Every row gives one point. Any point is a mix of the corners, with weights that add up to 1. It lies inside the corners' shape when no weight is negative. Say inside or outside, and name the corners with a negative weight.

Corners:
(1): [ 34 -22]
(2): [-23  54]
(3): [-37  -7]
Points:
[  3 -10] => inside
[ 10 -15] => inside
[-5 26] => inside
[-13  37] => inside
[-37  60] => outside (1)
[ 27 -16] => inside

Corners:
(1): [ -9  -1 -44]
(2): [ 13 -13 -22]
(3): [-16  -6  60]
(4): [ 30  18 -20]
Points:
[  2  -2 -30] => inside
[6 4 0] => inside
[-3 -5 -8] => inside
[ 6  9 -6] => outside (2)
[-9 -6 39] => inside
[ 11   6 -24] => inside

Corners:
(1): [  2 -25 -18  18   9 -26]
(2): [ 14 -18  12  -8 -26  -1]
(3): [-25 -27  -3 -20   3   1]
(4): [-22 -40 -22  -6 -22  -3]
(5): [-14  60  16  -3 -22   7]
(6): [ 14 -33  17  41 -11 -33]
(7): [-37   9 -12 -23  -6  50]
Points:
[ -7 -31   0  -5  -3  -3] => outside (4, 5)
[  5 -27   9  15 -11 -21] => outside (7)
[-13   7  -5 -11  -4  10] => outside (4, 6)
[  6  27  22   8 -10 -19] => outside (4, 7)
[-14  23  -5  -9  -2   5] => outside (4, 6)
[-19 -20  -4 -12  -5   0] => inside
[  8 -33  -3  15 -11 -14] => outside (3, 5)
[-10  -3  -6  -9  -8   0] => outside (6)

Corners:
(1): [-17 -36  18 -22  -5  34 -24 -24]
(2): [  9 -29  28  24 -13  14 -36 -23]
(3): [ 26  -4  19  12  23 -34  15 -15]
(4): [  8   7  26 -19  -6  22 -26 -20]
(5): [ 31 -12  -6  -2   3  -8  -4  -9]
(6): [ -5  -9   8  -8  -6  40 -25  28]
(7): [ 18 -10   1  10  -9  -8  22 -12]
(8): [-12  33 -24  -8 -21 -21  -8  60]
(9): [ 15   6 -11  14  10   4  -2  -4]
Points:
[  1 -16  15  -1 -11  23 -28 -10] => outside (3)
[13 -4 -7  3  1  2  3  7] => outside (2, 4)
[  9 -18  20  -5   6  23 -21 -23] => outside (7, 8)
[  1 -12  -4   5  -8  19 -15  11] => outside (3, 4)
[ -1  -6   7  -3  -9   7 -18   3] => inside
[ 6 -3  9  4 -1 -4 -3  1] => outside (5)
[14  4  1  3 -1 -6 -6  9] => outside (1)
[  6 -12  15   8  -8   5 -14 -14] => outside (5, 6)

Corners:
(1): [ 10 -19   9   8   0 -11  20   7  36]
(2): [-21 -34  44   7  -5  15  15  -3 -42]
(3): [ 26   8 -60  -7 -28  -3  -8 -11  12]
(4): [ 11 -27  50  13  24  25   4  -4 -46]
(5): [ -6   6  29  17  -5 -20  -1  23 -30]
(6): [  7  11 -24 -13   6  -1  24  -3  38]
(7): [-18 -14  17 -15   1   3 -21  19 -33]
(8): [ 16 -14   2  -4 -15 -17  -9 -41  16]
(9): [ 10  -3  39 -12 -16   5  -8  12 -15]
(10): [ 16   7  -6   3 -20   8 -15 -13  27]
Points:
[ 8 -9  8  0 -9  0  3  1  5] => inside
[ 7 -7  6 -1 -4  1  9 -9  7] => outside (7)
[  6  -2   2  -3 -12  -3  -2  -4   8] => outside (4)
[ -4 -15  32   4 -10  -7  -2   7 -11] => outside (3, 4, 6)
[  8  -4 -11  -9 -16   1  -6 -10  12] => outside (4, 5)
[  8 -11  18   0  -6  -2   6   5   8] => inside

Corners:
(1): [-32 -11  19   7   0  36   2  22  25  18  -5  -6]
(2): [  5  14  -6 -17  20  19  14   2   8  -9  -3  -2]
(3): [ 12  -1  13   2   3 -11  -7  -8   4  26   4   1]
(4): [ 3 -9 -5  0 14  4 21 -8 -1 -5 -7 -2]
(5): [ -2  -7   0 -14  16  -5   0   1  27   8 -10  -7]
(6): [-20   2 -37  -3 -16  -4 -12 -29 -28  -4  60  16]
(7): [-21 -18  -4 -18  14  20   1  -7  10  19 -24 -22]
(8): [-11   2   7 -14  -8  -6   1   0  -1  11  11   9]
(9): [ -5  16   8   8 -21  15  -5  19  15  -1  12  -4]
(10): [  0  -4  25  -5  18  -3  -8  -9  32   7 -30 -15]
(11): [-16  15   7  20   1  10 -10  20  -3 -19  35 -13]
(12): [ 13 -13  17  -7   2   3 -17  -4  -3   6  11  -1]
(13): [ -4  17   6  12  18  17 -19  31   8 -27   0  -2]
Points:
[-5 -1 12 -1  6 10 -1  9 15  5 -6 -7] => outside (6)
[-5 -3 10 -3  7  5 -2  1 11  5 -4 -4] => inside
[ 11  -6  17 -12  25  -3  -1  -6  19   5 -31 -10] => outside (1, 6, 9, 11)
[  7   0  10  -4  11   5  -5   3  13   0  -9 -10] => outside (1, 6, 8)
[-8  1  0 -2  2  8 -7  0  6  3 12 -2] => outside (4, 8)
[-3 -1 -5 -7  4  1 -6 -5 -8  0 18  3] => outside (1, 9, 10)
[-8  1  5 -1 11  7 -1  8 11 -4  4 -3] => outside (3, 7, 9)
[-18   0  -4 -11  10  20  -2   5  13   2 -10  -7] => outside (3, 4, 11, 12)
[-11  -5   0  -5   0   0  -1  -7   9   9   1   0] => outside (2, 11, 12)
